Each row of a before or after table is a point. One or more steps were done to the points. Then noise was added and the rows were shuffled. The steps act on columns, c1 being the first. Write out the steps. A step turns or swaps two columns, mirrors them in a line or flattens them onto one, adds a multiple of one to another, or multiplies or shifts one. Angles are multiples of 10 degrees, from the lower column toward the higher: turns from -170 to 170, lines from 10 to 170 but not 90. Use the fewest steps. Two steps may share a column if one is a turn and the other turns, adds or multiplies; they go together, in the order done. Otherwise the lowest column goes first.
(in the rows, 128 means zero)

Before, 13 rows:
[[115  83]
 [108 190]
 [158 151]
 [124 144]
 [139 131]
 [146 156]
 [120  88]
 [ 89  74]
 [119 164]
 [163 166]
 [147  69]
 [151 164]
 [169 176]]
After:
[[168 128]
 [182 136]
 [195 133]
 [ 82 172]
 [145 115]
 [ 61 123]
 [ 99 142]
 [165 139]
 [174  78]
 [152 101]
 [161 129]
 [131 134]
 [ 75 135]]
Steps: mirror c1 and c2 in the line at 30 degrees

Before:
[[ 91 126 121 176]
 [103 142 196 100]
 [123  84 110 134]
 [ 92 158  98 167]
 [141 166 165 142]
 [133 126 106 100]
 [123 152 157 121]
 [120 130  94 111]
 [120 163 133 130]]
After (9 x 4):
[[ 51 171 184 151]
 [144 151 109 103]
 [169 130 151 179]
 [ 17  82 121 143]
 [115 104 126  88]
 [ 21  99  84 157]
 [114 144 144 157]
 [ 99 139 118 157]
 [109 140  97 114]]
Steps: multiply c1 by 3; turn c2 and c3 by -20 degrees; turn c2 and c4 by 70 degrees

Before, 12 rows:
[[128 115 118  90 152 148 130 142 137]
 [135 118 119 117 145 124 148 134 110]
 [113 147 132 109 118 150 121 119 127]
 [105 106 116 121 124 125 149 155 132]
 [135 118 110  88 101 140 119 159 135]
 [110 114 161 135 116 127 138 110 128]
 [157 140 127 130 141 122 144 132 136]
 [109 145 159 130 134  96 114 154 158]
 [149 113 102 132 120 149 117 117 142]
 [162 115 131 141 102 153  91 150 154]
 [152 134 156 105 115  95 132 118 143]
 [139 138 130 145 113 132 156 137 150]]
After (12 x 9):
[[121 160 154  59 128 139 104 118 147]
 [131 105 117  14 152 127 126 164 119]
 [121 162 159 133 152 129 150 179 146]
 [156 119 117 106 126 147 142 154 133]
 [145 128 119  96 130 140 114 135 104]
 [109 102 103 141 129 130 112 119 144]
 [127 118 132  72 120 100 147 111 134]
 [143 119 161 149 119 140 142 101 135]
 [118 113 109   9 114 130 126 142 149]
 [ 80 100 131 165 124 127 108 148 164]
 [151 130 128 179 132 116 107 141 155]
 [132 140 126 136 145 122  96 147 124]]
Steps: turn c1 and c7 by -110 degrees; mirror c2 and c6 in the line at 150 degrees; multiply c4 by 3; turn c5 and c9 by -40 degrees; add 1 times c5 to c8

Before, 14 rows:
[[120 110 117 119 122 125 147 137 135 111 133 140]
 [123 105 117 120 124 110 122 146 124 142 105 125]
 [106 104 172 134 129 123 138 131 125 157 108 109]
 [ 94 118 115 139 148 110 134 143 127 160 139 125]
 [111 107 131  91 129 118 139 144 118 153 132 119]
 [127 102 121 138 122 145 149 149 117 158 135 108]
 [ 99  99 114 135 122 186 109 125 107 134 126 131]
 [126 138 168 124 123 112 113 149 110 153 140 131]
 [ 93 121 152 127 127 166 121 149 141 149 123 136]
 [118 115 151 113 126 117 131 112 124 141 136 129]
 [114 104 123 130 152 124 120 152 129 136 135  85]
 [128 105 115 125 128 136 114 134 152 160 135 123]
 [131  99 120 124 158 148 133 140 121 143 123 134]
 [110 249 124 111 137 116 122 122 126 155 133 137]]
After (14 x 12):
[[ 85 124 137 149 149 112 135 109 127 105 140 103]
 [113 102 130 131 172 149 136 114 135 121 125 113]
 [113 108 119 100 124 117 138 115 136 106 133 118]
 [100 110 129 120 158 121 121 105 126  94 136 149]
 [124 114 136 115 115 125 143 117 121 149 136 133]
 [128 142  86 135 119 113 110 121 144 114 138 106]
 [126 111 133 128 120 110 125 110 134 118 106 122]
 [130 111 132 145 119 144 147 103 140  93 142 117]
 [ 96 124  98 138 112 165 119 118 114 119 120 107]
 [129 107 139 135 127 137 114 121 101 103 132 104]
 [105  98 143 137 107 187 110 123 147 129 123 120]
 [109 247 134 126 136 115 120 135 131 115 133 101]
 [106  98  81 141 121 120 139 139 130  92 114 117]
 [120 108 110 116 121 114 130 150 134 118 136 120]]
Steps: multiply c5 by 1.6; turn c1 and c5 by 20 degrees; turn c3 and c8 by 160 degrees; add -0.3 times c8 to c2; turn c10 and c12 by -130 degrees; add -0.5 times c12 to c4; turn c7 and c11 by 10 degrees; multiply c9 by -1

Before, 14 rows:
[[111 137 150 118 140 120 126 136 128 108 152 114 138 143 157  97 156 152]
 [118 167 153  99 127 121 173 132 153 125 155 109 165 165 107 104 111 135]
 [110 114  55  56 151 155 119 118 116  98 139 120 115 151 143 104 206 110]
 [ 93 160 134 117 134 122 163 132 135 115 155 127 141 111  91 116 137 149]
 [152 148 136 104 156 159 130 126 105 122 124 112 140 165  96 133 133 146]
 [110 161 139 113 155 160 118 131 122 131 165 103 158 135 136 142 122 105]
 [ 97 129 139 110 160 128 130  35 139  32 158 158 144 118 140 106 129 102]
 [157  89 137 110 142 118 136 130 125 117 134 104 141 116 127 119 134 147]
 [183 156 145  96 155 159 154 136 105 127 153 120 131 126 133 128 151 124]
 [220 161 151 113 163 146 128 126 146 120 166 128 139 124  94 156 113 158]
 [112 139 144 118 162  16 138 101 109 122 165 148 159 128  94 116 114 147]
 [111 169  95 114 139  74 137 137 110 105 131 123 110 154 129 190 114 119]
 [ 99 141 154 111 158 139 127  88 149 123 112 111  87 117 157 134 116 140]
 [181  97 125 117 103 146 126  74 113 107 160 104  86 162 156 108 110 153]]
After:
[[171 122 138 108 158 116 135 249 117 192 116 153 144 116 136 119 128 125]
 [ 66 160 150 111 164 156 136 135 112 124  48 131 144 127  94 146 113 156]
 [106 146 140 102 152 148 113 135 145 128 119 105 142 166  92 144 131 146]
 [168 161 132 120 135 120  83 125  94 132 119 126 137 110  88 123 139 157]
 [143 170  95 118 139 127 107 131 137 153 141 124 113 157 127 135 110 126]
 [ 96 155 146  91 157 149  81 118 133 135  81 120 130 123 135 144 156 124]
 [163 161 138 114 157 152 143 122 143 134 105 104 156 131 136 152 123 108]
 [154 136 149 118 138 109 133 125 131 141 113 117 133 143 152 108 151 160]
 [148 145 155 109 153 137 139 166 109 115 160 111  83 120 156 137 117 137]
 [ 98 100 126 121 102 125 122 190 142 118  69 102  87 163 156 129 107 153]
 [153 114  54  53 151 129 131 151 145 157 125 120 118 152 149 132 206 118]
 [109  89 138 112 143 118 113 131 120 133 110 101 146 112 127 122 134 154]
 [160 138 144 117 161  54 107 159 139 118 106 150 161 128  94  66 110 147]
 [148 166 151  98 131 110  84 126  71 128 112 109 162 165 108 115 110 137]]
Steps: turn c1 and c11 by -150 degrees; flatten c6 and c16 onto the line at 40 degrees; multiply c7 by 1.6; turn c7 and c9 by -150 degrees; turn c8 and c10 by 160 degrees; turn c10 and c18 by 20 degrees

Before, 8 rows:
[[117  89 121 144 108 125 165 113  92 127 124 122 102 143 134 111 148 137
  129 128 133 103 126 148 129 118 103 125 132 126 139 127]
 [ 86 107  90  88 128  96 157 138  93 113  95 126 171 126 136 152   7 128
   97 132 101  87  98 142  42 134  94 139 136 123  93 117]
 [156  98 125 140 123 112  74 132 167 100 126 115 107 115 143 145 154 133
  139 165 132 133  95 129 132 132  94 149 163 111 105 110]
 [151 134 143 153 121 146 150 121 126 100 103  95 149 124 138 110 150 129
  116 168 112 124 104 120 153  88 105 124 136 179 101 125]
 [154 145 138 129 126  98 148 157 106 118 131 123 139  90 111 133 128 130
  122 174  86 116 125 142 150 130 128 147 129 134  92 133]
 [153 105 122 151 132 122 164 121 110 130 172 125 138  93 133 129 114 137
  115 156 131  74 102 127 126 124 188 146 131 136  83 125]
 [143 126 149 151 131 114 138 134 104 108 129 120 121 205 138 123 153 136
  132 109 131 132 151 144 150 116 106 125 138 113 112 111]
 [137 101 120 126  64  95 168 165 115 130 155 121 114 102 120 157 131 130
  133 130 128 102 102 113 127  89 100 126 124 107 124 171]]
After:
[[124 133 126 143 124 172  70 135 170 157 128 115 106 113 139 119 154 131
  125 166 134 134  96 130 130 135  97 151  92 114 107 121]
 [123 119 147 149 133 147 140 134 103 163 127 123 124 203 136 133 151 138
  144 110 129 135 145 144 150 114 104 128 118 112 107 119]
 [129 138 145 154 119 100 146 118 125 205  99  94 148 124 139 149 152 132
  170 167 114 122 104 118 150  86 102 123 120 178 101 133]
 [125 152 121 142 108 120 161 107  88 142 119 123 100 148 135 143 146 139
  130 129 129 106 128 148 130 118 101 126 125 124 139 122]
 [142 120 123 124  64 131 170 175 117 184 154 121 117 102 119 100 132 133
  141 130 133  98 101 114 131  90  99 125 126 110 127 169]
 [131 140 125 151 128  66 171 120 111 126 177 124 138  92 135 127 116 138
  140 155 131  74 100 130 125 120 187 143 124 135  79 134]
 [134  94 139 127 127 116 147 165 106 133 128 123 137  91 111 126 127 132
  138 176  85 115 124 143 145 132 131 147 127 135  92 141]
 [121 116  89  85 129 105 157 139  92 126  97 122 175 121 139 103   4 130
  159 135  98  80  95 142  39 138  99 139 117 125  96 109]]
Steps: flatten c1 and c32 onto the line at 70 degrees; turn c2 and c6 by -130 degrees; add 1.5 times c22 to c6; multiply c8 by 1.3; add 1.5 times c26 to c10; turn c10 and c19 by -160 degrees; turn c16 and c29 by -170 degrees
